Each row is a point. Examples show where two turns around zero, p and q, send a point. Where does a point land after both, in the order given? Backwards means that the second turn is done in reverse. Each puzzle has new turns, and all numbers are rounded.

Turn p:
[-0.5  2.3] -> [-0.1  2.4]
[-2.1  3.0] -> [-1.5  3.3]
[ 3.1 -2.5] -> [ 2.6 -3.0]
[-0.5 -2.8] -> [-1.0 -2.7]
Turn q:
[-3.8 -2.4] -> [-3.3 -3.1]
[2.2 0.2] -> [2.1 0.6]
[1.6 2.2] -> [1.2 2.5]
Where do these land?
p, then q: [2.4 2.2] -> [2.4 2.2]
q, then p: [-2.9  1.7] -> [-2.9  1.7]
q, then p: [-1.4 -4.7] -> [-1.4 -4.7]
p, then q: [ 1.9 -1.0] -> [ 1.9 -1.0]
q, then p: [-0.1  1.8] -> [-0.1  1.8]

Turn p:
[ 0.2  4.5  3.3 -0.3] -> [-2.0  4.4  2.8  0.5]
[-0.7  0.7  1.5 -0.4] -> [-1.4  0.5  1.1  0.0]
[ 1.0 -0.5 -0.5  3.9] -> [ 3.7 -0.6  1.6  0.6]
[-2.3 -3.7  4.6 -2.2] -> [-4.2 -3.4  2.4 -3.3]
[ 0.0 -1.5 -2.6 -1.3] -> [ 0.3 -1.4 -2.9  0.0]
[-2.3  0.2 -2.7  1.0] -> [ 0.5 -1.5 -1.1  3.2]
[ 4.1  0.3 -3.6 -0.7] -> [ 3.1  1.9 -4.0 -1.0]
Turn q:
[-2.3  2.8 -5.8  0.9] -> [-3.7  2.2 -3.8  3.9]
[ 2.1 -2.5  1.1  1.5] -> [ 1.4 -0.8  3.3  0.7]
[-0.5  2.2  1.7  0.5] -> [ 0.3  2.1 -0.4 -1.9]
[-2.5 -1.2  0.7  0.5] -> [-2.3 -0.7  0.9 -1.3]
[ 3.3 -1.3  2.2 -3.4] -> [ 4.4 -2.8 -0.1 -1.2]
Where do these land?
q, then p backwards: [ 1.6 -0.7 -1.3  0.9] -> [-1.2  1.1 -0.6  1.6]
p, then q backwards: [ 5.1 -0.7  0.0 -2.7] -> [-1.4  4.2  3.3 -1.7]
p, then q backwards: [-5.6 -2.8  1.2 -0.4] -> [-2.4 -5.5 -2.2 -0.7]
q, then p: [0.4 1.0 2.4 1.2] -> [-1.5  2.3 -0.1 -0.8]
q, then p backwards: [-1.5  3.2 -2.3  0.9] -> [ 0.1  2.9 -1.4 -2.8]

Turn p:
[-1.4  1.3  2.0 -3.6  0.1  1.8 -1.1  2.7] -> [ 0.8 -1.2  0.9 -3.3  3.0  0.2  0.6  3.0]
[-1.1  5.2 -2.0  1.8 -0.9  2.8  1.4  1.9] -> [-0.3  4.8 -1.8 -1.3  1.5  3.4  2.7  0.9]
[ 1.7 -2.1 -2.0  0.0 -4.4 -3.2  0.9  2.0] -> [ 1.4  0.2 -0.8 -1.1 -4.9 -3.3  2.6 -0.2]
[ 3.3  1.8 -0.4 -2.3 -2.1 -0.4 -3.8  0.8] -> [ 3.7 -1.4 -2.5 -3.9 -0.8  0.5 -0.8 -0.7]
[-7.8 -2.1  4.0  2.6  4.3 -2.4  0.4  1.2] -> [-3.7  2.5  3.0  3.9  4.3 -5.0 -3.3  4.0]
[ 2.4 -0.9  0.5  0.4  1.8  2.2 -0.2  1.0] -> [ 1.6 -2.0 -0.8  2.0  0.9  1.8  0.7  0.7]
[-2.0  0.0 -3.1 -0.4  1.2  1.7 -0.6 -2.3] -> [-3.5 -0.4 -1.5 -0.2  1.7  0.7  0.3 -2.3]
[ 1.9 -1.4  0.1 -0.8  2.4 -2.8  1.3 -2.6] -> [ 1.0 -1.4  2.5  2.0 -0.4 -1.1 -1.0 -3.6]
[ 4.1 -2.9 -0.1 -0.1 -3.7 -2.4  2.2 -3.6] -> [ 0.6 -2.0  1.9  0.4 -6.8  0.0 -0.1 -2.9]
[-1.2  1.1  1.0  2.4  1.2  2.6 -0.4 -1.1] -> [-1.6  1.1 -0.8  1.5  1.3  2.6 -1.6  1.1]
Turn q:
[-0.9 -1.0 -1.3  0.8 -1.6  2.9 -4.0  2.3] -> [ 0.5 -0.4 -1.2  2.5 -0.4 -0.6 -2.4  4.7]
[ 1.6  1.2  0.9  0.5 -1.4  3.0  0.5  2.8] -> [ 1.7  1.9  2.9  1.4 -0.8 -0.9  0.2  2.5]
[ 1.2 -2.6  2.4 -2.4 -1.4 -0.4  0.0 -0.4] -> [ 1.3 -2.8  2.2 -2.1  0.0  1.2 -1.3  0.1]
[-0.4  0.3  2.8 -2.3  1.7  1.4 -2.4  1.2] -> [-1.6 -0.6  2.2 -1.1  1.2 -2.4 -2.7  1.4]
[-2.6 -0.9 -1.3 -0.7 -0.7  2.1  1.1  1.8] -> [-1.6 -0.8  0.3  0.8 -0.3  0.6  2.1  3.2]
[ 1.9 -1.2 -2.7  3.5  5.1 -5.9  4.2 -2.7] -> [ 1.5  2.6 -5.1 -3.9  3.0  1.2  4.1 -5.7]
[-1.6  0.6  1.9  1.6 -2.6  0.1 -1.5  1.1] -> [ 1.1 -2.1  0.7  3.2 -0.1 -1.6 -0.4  0.4]
[ 2.5  0.2  0.9 -2.2 -0.6  1.7 -1.7 -5.1] -> [-1.0  0.6  1.7 -0.4 -0.7  3.5 -4.7 -2.1]
[ 0.4  1.5 -0.5 -3.0 -1.9 -0.9 -1.5  2.3] -> [ 0.0 -1.0  0.6 -0.9 -3.8 -2.1 -0.9  1.2]
[-2.1  1.9 -2.9  4.3  3.3 -4.0  5.4 -3.3] -> [-1.6  2.4 -4.1  0.6  1.9  1.1  6.1 -5.9]
Where do these land?
q, then p: [-0.6 -1.9 -0.7 -1.2  1.5 -1.8 -2.0 -0.4] -> [-1.0 -2.1 -1.3 -1.0  1.2 -1.9  0.9 -1.3]
q, then p: [ 1.1 -1.7 -0.9  4.9 -1.1  1.1 -1.4 -1.2] -> [ 1.8  0.4 -3.7  2.8  0.7  2.7  0.6 -1.4]
q, then p backwards: [ 0.9  2.2  1.9 -1.6  2.3 -4.0  1.4 -0.9] -> [-0.5  0.7 -3.2 -3.2 -0.6 -3.2  0.1 -2.1]
p, then q: [ 1.2 -0.3 -0.4 -1.8  2.2  0.3  6.4 -1.4] -> [ 0.3 -0.4  4.4  1.7  4.2  1.7  1.4 -2.7]
q, then p: [ 1.0 -1.1  3.5 -1.1  0.7  0.0  5.1  0.8] -> [ 1.0 -1.9  5.8  0.8  0.7  1.7 -0.4  0.8]
q, then p backwards: [ 1.2  2.0 -1.7 -0.7 -0.4 -0.3 -2.5  5.5] -> [-0.9 -1.8  1.4  1.6 -3.4 -3.4 -1.3  3.4]
p, then q: [ 1.3 -1.3 -1.3  3.1 -6.2  0.9 -3.2 -1.1] -> [ 0.4 -1.7 -2.0  2.4 -6.1  2.0  0.1  3.4]
q, then p: [-8.1  2.0 -0.4 -1.3  0.0  1.8 -1.9 -0.1] -> [-4.9  3.1 -0.9  2.8  0.4 -5.1  0.1  3.0]
q, then p: [ 1.8  0.1  0.1 -0.3  1.0  2.1 -2.0 -1.2] -> [ 0.9  0.2 -1.9 -1.4  2.0  0.6 -1.7  0.7]
